Each row of a before or after table is a point. One or more steps were done to the points. Then noise was added and the rows were shuffled. The steps act on columns, c1 being the first. What was done? A step turns or swaps two columns, mirrors them in a line or flattens them onto one, adds a multiple of one to another, or multiplies or shifts one. Angles are multiples of 10 degrees, from the lower column toward the higher: turns from -170 to 170, lines from 10 to 170 but not 90. Use the fewest steps. Two steps may share a column if one is a turn and the other turns, adds or multiplies; they go together, in the order done. Otherwise the lowest column goes first.

Before (8 x 2)
[[ 0.00  0.05]
 [ 0.68  0.32]
 [-0.77  0.24]
 [-0.32 -0.30]
 [-0.79 -0.07]
 [-0.22  0.16]
 [-0.01 -0.40]
 [-0.84  0.51]]
After (8 x 2)
[[ 2.06  0.95]
 [ 0.01  0.15]
 [-2.37 -0.22]
 [-0.03 -1.21]
 [-0.96 -0.88]
 [-2.51  1.53]
 [-0.66  0.47]
 [-2.33  0.73]]
Steps: multiply c1 by 3; multiply c2 by 3

Before (11 x 4)
[[-0.56  0.25 -0.60 -0.48]
 [ 0.17 -0.32  0.02 -0.84]
 [ 0.01 -0.30  0.35  0.02]
 [-0.18 -0.35 -0.42 -0.22]
 [-0.38  0.52 -0.34 -0.90]
 [-0.09 -0.12  0.30  0.47]
 [-0.35  0.21 -0.46  0.56]
 [-0.44 -0.24  0.98 -0.94]
 [-0.12 -0.32  0.31  0.32]
 [-0.07  0.34 -0.35  0.21]
 [ 0.01  0.50 -0.18 -0.08]]
After (11 x 4)
[[-0.01 -0.31 -0.33  0.47]
 [ 0.08  0.47  0.17 -0.29]
 [ 0.48  0.51  0.18 -1.14]
 [-0.13 -0.29 -0.33  0.15]
 [ 0.11 -0.24 -1.09 -0.82]
 [ 0.17  0.33  0.33  0.07]
 [-0.17 -0.34  0.01 -0.66]
 [ 0.47  0.23  0.34  0.48]
 [ 0.74  0.27  0.38 -0.59]
 [ 0.29 -0.35  0.38 -0.06]
 [-0.01 -0.11 -0.31  0.52]]
Steps: turn c1 and c3 by 160 degrees; add -0.5 times c2 to c4

Before (12 x 9)
[[ 0.46 -0.36 -0.24  0.38 -0.13 -0.34 -0.22  0.22  0.15]
 [-0.41 -0.17  0.44  0.01 -0.02 -0.32 -0.37  0.00 -0.20]
 [-0.70 -0.37 -0.07  0.39 -0.38 -0.33  0.15 -0.12 -0.53]
 [-0.40 -0.15  0.08 -0.06 -0.30 -0.66 -0.52  0.00 -0.48]
 [-0.52 -0.14  0.07 -0.41 -0.02  0.12 -0.11  0.25 -0.09]
 [-0.72 -0.07  0.24  0.30 -0.21 -0.73  0.10  0.16  0.10]
 [-0.62  0.15 -0.30  0.37 -0.50  0.96 -0.31 -1.19  0.72]
 [ 1.57  0.71 -0.20 -0.28  0.55 -0.41  0.01  0.32 -0.42]
 [-0.43 -0.25 -0.31 -1.38  0.02 -0.36 -0.23  0.31 -0.39]
 [-0.32 -0.12 -0.06  0.13  0.91 -0.33 -0.17 -0.55 -0.03]
 [-0.70 -0.02 -0.27 -0.04 -0.17 -0.68 -0.24 -0.09 -0.09]
 [-0.28 -0.31  0.10 -0.44 -0.48 -0.23  0.05 -0.56  0.05]]
After (12 x 9)
[[-1.61  0.66  0.34 -0.10  0.20  0.66 -0.25  0.81  0.17]
 [ 0.25 -0.16  1.14 -0.87  0.33  0.13  0.29  0.79 -0.51]
 [-0.37 -0.29 -0.06  0.45  0.36  0.00  0.29  0.54  0.30]
 [ 0.75 -0.07 -0.38  0.06  0.77  0.06 -0.09  0.41 -0.16]
 [ 0.28 -0.05 -0.05  0.15 -0.02  0.93  0.21 -1.37 -0.12]
 [ 0.49 -0.40 -0.21  0.36  0.41 -0.23  0.00 -0.30 -0.75]
 [ 0.22  0.06 -0.04 -0.09  0.71 -0.06  0.54 -0.01 -0.58]
 [ 0.45 -0.10  0.22 -0.37 -0.10 -0.07  0.17  0.61 -0.26]
 [ 0.28 -0.30  0.18 -0.40  0.37 -0.38  0.06 -1.41 -0.05]
 [ 0.31 -0.03 -0.34 -0.25  0.31  0.11  0.43  0.01 -0.32]
 [ 0.63  0.08  0.22  0.15  0.70  0.08  0.21 -0.23 -0.32]
 [ 0.83  0.25 -0.03  0.47 -0.75 -0.78  0.24 -2.95  0.47]]
Steps: mirror c1 and c9 in the line at 80 degrees; mirror c2 and c7 in the line at 170 degrees; mirror c3 and c4 in the line at 110 degrees; turn c5 and c6 by 110 degrees; multiply c8 by 2.5

Before (10 x 14)
[[ 0.65  0.30 -0.22 -0.06 -0.93  0.25  0.22  0.15  1.26  0.31 -0.21  0.41
  -0.82 -0.31]
 [-0.36  0.19 -0.15  0.16  1.16 -0.13 -0.30 -0.29  0.13 -0.91 -0.32  0.40
  -0.03  0.26]
 [-0.30 -0.86 -0.16 -0.17  0.71  0.53  0.22  0.13 -0.50  0.33  0.21  0.24
   0.31 -0.50]
 [-0.29 -0.61 -0.11 -0.20  0.13  0.15 -0.40  0.83 -0.25  0.06  0.03  0.33
   0.25 -0.50]
 [-0.24  0.02 -0.20  0.90  0.04 -0.44 -0.20 -0.57 -0.38 -0.57 -0.26  0.48
   0.45  0.30]
 [-0.26 -0.15  0.13  0.61  0.45 -0.46  0.04  0.18 -0.04 -0.36  0.15  0.04
  -0.29 -0.10]
 [-0.78 -1.07 -0.31 -0.09 -0.18  0.11  0.43  0.38 -0.09  0.08 -0.06  0.17
   0.51 -0.20]
 [ 0.05 -1.04 -0.15 -0.25  0.60  0.17  0.16  0.81 -0.34 -0.02 -0.10 -0.34
   0.83 -0.59]
 [ 0.36 -0.10 -0.16  0.06 -0.09  0.55 -0.47  0.03  0.92 -0.04  0.07 -0.01
  -0.59  0.37]
 [-0.52 -0.57 -0.34 -0.54  0.24  0.22 -0.33 -0.10 -0.37 -0.23  0.06 -0.47
   0.44 -0.54]]
After (10 x 14)
[[-0.23 -0.13  0.24 -0.57 -0.39 -0.43 -0.25  0.24  0.02  0.28 -0.02 -0.31
   0.37 -0.08]
 [ 0.65  0.29  0.02  0.17  0.98  0.33  0.00  0.35 -1.20 -0.54  0.01  0.10
   0.83 -0.30]
 [-0.40  0.20  0.22 -0.21 -1.01  0.03 -0.86 -0.49  0.05  0.35 -0.04 -0.65
   0.03  0.26]
 [-0.29 -0.84 -0.23  0.09 -0.36  0.50  0.55  0.48  0.26  0.13  0.01 -1.04
  -0.33 -0.51]
 [ 0.04 -1.04  0.01  0.09 -0.44  0.24  0.20  1.22  0.24  0.21 -0.01 -0.59
  -0.84 -0.61]
 [ 0.33 -0.10 -0.23  0.05  0.12  0.55 -0.55 -0.19 -0.57 -0.65 -0.04 -0.08
   0.58  0.37]
 [-0.27 -0.59  0.02  0.18  0.17  0.20 -0.13  1.18  0.38 -0.21 -0.01 -0.74
  -0.28 -0.46]
 [-0.79 -1.05  0.19  0.00  0.45  0.33  0.33  0.53 -0.18  0.26 -0.02 -0.79
  -0.55 -0.23]
 [-0.24  0.02  0.44 -1.01  0.11 -0.25 -0.36 -0.78  0.41  0.36 -0.01 -0.45
  -0.28  0.26]
 [-0.50 -0.58  0.10  0.44 -0.22  0.35 -0.25  0.29  0.49  0.06 -0.01  0.02
  -0.54 -0.50]]
Steps: add -0.7 times c2 to c12; turn c5 and c12 by -160 degrees; mirror c3 and c6 in the line at 110 degrees; turn c4 and c13 by 170 degrees; turn c7 and c9 by -150 degrees; turn c7 and c10 by -130 degrees; add -0.7 times c14 to c8; multiply c11 by 0

Before (14 x 20)
[[ 0.17  0.18 -0.13  0.73  0.39  0.10  0.14 -0.05 -0.27  0.45 -0.10  0.90
  -1.33  0.07  0.59  0.15 -0.31 -0.46 -0.25  0.01]
 [-0.09 -0.27  1.19  0.15 -1.65  0.47  0.00  0.26 -0.28  0.57 -0.17  0.10
  -0.16 -0.81 -0.46  0.32 -0.30 -0.24 -0.08 -0.04]
 [ 0.02 -0.46 -0.18 -1.27  0.24 -0.06 -0.41  0.19 -0.03  0.16 -0.09 -0.09
   0.08 -0.11  0.34 -0.17 -0.30 -0.55  0.34 -0.26]
 [-0.03 -0.23 -0.26 -0.14  0.22  0.58 -0.23 -0.69 -0.33  0.07 -0.07  0.06
   0.05 -0.11 -0.49 -0.06  0.37 -0.56  0.46 -0.30]
 [ 0.15  0.60  0.06 -0.44  0.50  0.41  0.32 -0.58  0.00  0.02  0.54 -0.01
  -0.51 -0.23  0.08 -0.25 -0.19 -0.37 -0.19 -0.36]
 [ 0.44 -0.21  0.42  0.25  0.15  0.43  0.40  0.31 -0.25  0.77 -0.18  0.61
  -0.32  0.10 -0.49  0.25  0.30 -0.42 -0.37 -0.33]
 [-0.12 -0.43 -0.29  0.59  0.47  0.60 -0.09 -0.29 -0.21  0.97  0.30  0.30
   0.09 -0.67 -0.28  0.30  0.26 -0.31 -0.22 -0.12]
 [ 0.87 -0.48  0.45  0.76  0.36  0.33  0.38  0.08 -0.29  0.10 -0.20 -0.04
   0.04  0.23 -0.48  0.26 -0.35 -0.21 -0.03 -0.25]
 [ 0.04 -0.44  0.32  0.64  0.33  0.61 -0.67  0.15  0.42  0.54 -0.07  0.14
   0.06  0.11 -0.31 -1.76  0.17 -0.41 -0.16  0.36]
 [ 0.40  1.59 -0.29  0.26  0.20  0.11 -0.71  0.24 -0.17  0.70  0.13  0.24
   0.08  0.34 -0.45  0.30  0.23 -0.24 -0.22 -0.30]
 [ 1.08  0.03 -0.06 -0.49  0.51 -0.12  0.12  0.25 -0.34  0.38  1.12  0.00
   0.05  0.28  0.03 -0.76  0.53  1.42  0.17  0.64]
 [ 0.06 -0.40  0.38  0.52 -0.17  0.57 -0.42 -0.33 -0.03  0.33  0.41  0.18
  -0.31 -0.34  0.11  0.25  0.49 -0.59 -0.24 -0.03]
 [ 0.49 -0.01 -0.32  0.68  0.24  0.61  0.39  0.01  0.43  0.41 -0.15  0.40
   0.08  0.33 -0.38  0.22  0.10 -0.13 -0.26 -0.36]
 [-0.02  0.16 -0.26  0.72  0.32 -1.11  0.32  0.27 -0.06  0.18  0.49  0.49
  -0.24  0.23  0.10  0.23  0.00 -0.34 -0.28  0.33]]
After (14 x 20)
[[ 0.07 -0.44  0.34  0.55 -0.76  0.58  0.15 -0.06  0.41 -0.42 -0.08 -0.84
   0.09  0.15 -0.39 -1.71  0.20 -0.40  1.62  0.34]
 [ 0.49 -0.21  0.46  0.66  0.23  0.42 -0.36 -0.08 -0.23 -0.67 -0.20  0.40
  -0.27  0.11 -0.56  0.22  0.41 -0.43 -0.64 -0.32]
 [ 0.21  0.15 -0.15  1.16 -0.18  0.12 -0.39  0.26 -0.26  0.39 -0.13 -0.02
  -1.32  0.10 -0.63  0.17 -0.21 -0.44 -0.41 -0.01]
 [ 0.85 -0.49  0.46  0.48  0.09  0.32 -0.55  0.39 -0.27 -0.54 -0.23 -1.21
   0.01  0.19  0.04  0.31 -0.10 -0.21 -0.26 -0.29]
 [ 0.03  0.17 -0.21  0.85  0.01 -1.07 -0.48  0.16 -0.05  0.04  0.50 -0.52
  -0.25  0.23 -0.24  0.26  0.24 -0.32 -0.50  0.28]
 [-0.03 -0.32  1.25  0.17  1.07  0.48  1.31  0.42 -0.29 -0.62 -0.16 -0.10
  -0.14 -0.81 -0.44  0.31  0.12 -0.18 -0.37 -0.01]
 [ 0.01 -0.28 -0.24 -0.03 -0.36  0.57 -0.05 -0.63 -0.35 -0.47 -0.11  0.31
   0.02 -0.13  0.07 -0.07 -0.37 -0.51  0.56 -0.33]
 [ 0.38  1.53 -0.28  0.32 -0.68  0.12  0.25 -0.07 -0.18 -0.68  0.09 -0.11
   0.05  0.30 -0.49  0.31  0.32 -0.25 -0.50 -0.32]
 [ 0.48 -0.07 -0.34  0.74  0.14  0.66 -0.44 -0.04  0.41 -0.50 -0.15 -0.57
   0.11  0.37 -0.26  0.20  0.06 -0.13 -0.46 -0.39]
 [-0.10 -0.49 -0.28  0.59 -0.31  0.57 -0.35 -0.35 -0.17 -0.57  0.34 -0.57
   0.09 -0.69 -0.80  0.28 -0.17 -0.33 -0.56 -0.14]
 [-0.02 -0.48 -0.15 -0.86 -0.46 -0.07  0.08  0.33 -0.06  0.25 -0.12  1.83
   0.08 -0.11 -0.27 -0.19  0.03 -0.55  0.48 -0.29]
 [ 0.17  0.57  0.07 -0.29 -0.09  0.39 -0.63 -0.11 -0.01  0.10  0.51  0.68
  -0.51 -0.21 -0.04 -0.32 -0.57 -0.33  0.06 -0.35]
 [ 1.07  0.01 -0.05 -0.29 -0.23 -0.13 -0.50 -0.32 -0.30 -0.12  1.18  0.75
   0.05  0.31 -0.32 -0.78  0.52  1.44  0.95  0.66]
 [ 0.08 -0.37  0.41  0.47 -0.22  0.56  0.39 -0.54 -0.05  0.02  0.38 -0.53
  -0.31 -0.29 -0.36  0.26  0.02 -0.61 -0.51  0.01]]
Steps: turn c4 and c12 by -50 degrees; multiply c12 by 2; turn c5 and c7 by -130 degrees; turn c8 and c17 by 60 degrees; turn c10 and c15 by -110 degrees; add -1 times c16 to c19
